Rows are points. The last column is the point's height on a tilted bowl or saddle (a function of degree 2), plus a little noise. Along how many of its main directions does it bend up, bend down or stay straight?

Points (10 x 3)
3, -1, 19
-13, -8, 2
13, 6, 26
33, 56, 59
2, -7, 15
28, -60, -60
7, 0, 20
12, 43, 58
13, -46, -24
0, 21, 37
Directions: 0 up, 1 down, 1 straight

Points (16 x 4)
-27, 7, -39, -14
2, -43, -12, -37
17, -9, 13, -21
-49, 23, -49, -27
18, -25, -16, -27
28, 29, -18, 13
-16, -18, 19, -8
-41, -24, 29, 9
-36, -14, -8, -12
-5, -34, -34, -35
37, 45, -54, 60
39, -36, -60, -40
32, -12, -9, -21
-7, -23, -27, -23
-14, -42, -24, -36
52, 21, 14, -21
Directions: 1 up, 2 down, 0 straight

Points (26 x 5)
-34, 15, 34, 10, -8
-11, 39, -41, 3, 7
-28, 18, 13, 22, 12
-60, -32, -5, -11, -60
-17, 46, -10, 25, 9
16, 11, -13, 28, 8
-38, -19, -17, 0, 7
-22, -2, -12, 16, 23
21, 5, 5, 33, -6
-9, 12, -11, 16, 32
18, 6, -20, -3, 28
23, -8, -3, -26, 3
-24, -4, 4, -1, 19
9, -33, 14, -1, -20
-2, -21, -1, 34, -13
2, -45, -18, -2, 8
-12, 16, 6, 39, 7
-5, -27, 22, 5, -21
28, -21, 25, -33, -56
-23, 33, -1, -14, 17
6, 3, -5, -2, 32
-14, -30, -1, 7, 0
-8, 10, 0, 28, 19
-39, -17, -11, -40, -14
-22, 49, 11, -17, 1
-2, -23, -7, 7, 17
Directions: 0 up, 3 down, 1 straight

Points (42 x 7)
0, -7, -12, 21, 2, 23, 4
4, 4, 2, 4, 12, 37, 7
7, -15, -39, 2, 12, -8, 3
-11, -18, -3, 0, 5, 6, 2
0, -60, 13, 40, -3, 39, -39
30, -13, 9, 5, -28, -11, -23
20, 40, -13, 32, -23, -52, -58
-30, -5, -33, -9, -25, -17, -26
28, -5, -6, 5, 17, -2, 4
-1, -10, -16, -36, 7, -26, -20
-6, -11, -18, 19, -6, 5, 0
20, -15, 6, -17, -2, 15, -5
-23, -4, -21, 23, -6, -1, -7
-8, -7, -20, 8, 31, 12, 5
-10, -51, 3, 17, -55, -13, -60
36, 6, -40, -5, 1, 14, -11
-9, 19, 8, 20, -9, -11, -3
-14, 1, 13, -1, 21, 8, 9
2, -5, -28, 2, -14, -23, -10
30, 18, -12, 2, 30, 27, -1
31, 4, 4, -32, 25, -24, -21
-15, -31, -20, 16, -45, 7, -30
4, 36, 5, -21, -17, -23, -26
-15, 19, -2, -7, -14, 19, -2
5, 2, -2, -1, -17, 11, -1
9, -21, -6, -4, 2, -5, -1
32, 20, -6, 1, -10, -3, -12
-13, 15, 15, -4, -27, 9, -3
-19, -11, 4, -6, -9, -3, -4
-17, -11, 2, -42, 21, 19, -18
28, 0, -15, 9, 13, -18, 0
-26, 25, -1, -24, -15, 5, -13
16, 7, -27, 23, 2, -9, -2
-11, 23, 23, 40, -15, 2, -9
17, -8, -11, 3, 24, -3, 8
-20, 56, 3, 6, -7, -2, -17
-18, 33, 18, 10, -28, -31, -25
-30, 8, -7, 6, -17, -11, -10
8, -2, 30, 0, -9, 3, 1
-21, -8, 13, -2, -7, 24, 2
-32, 2, -23, 10, -18, -27, -21
-16, 8, 12, 8, -19, 8, 1
Directions: 0 up, 5 down, 1 straight
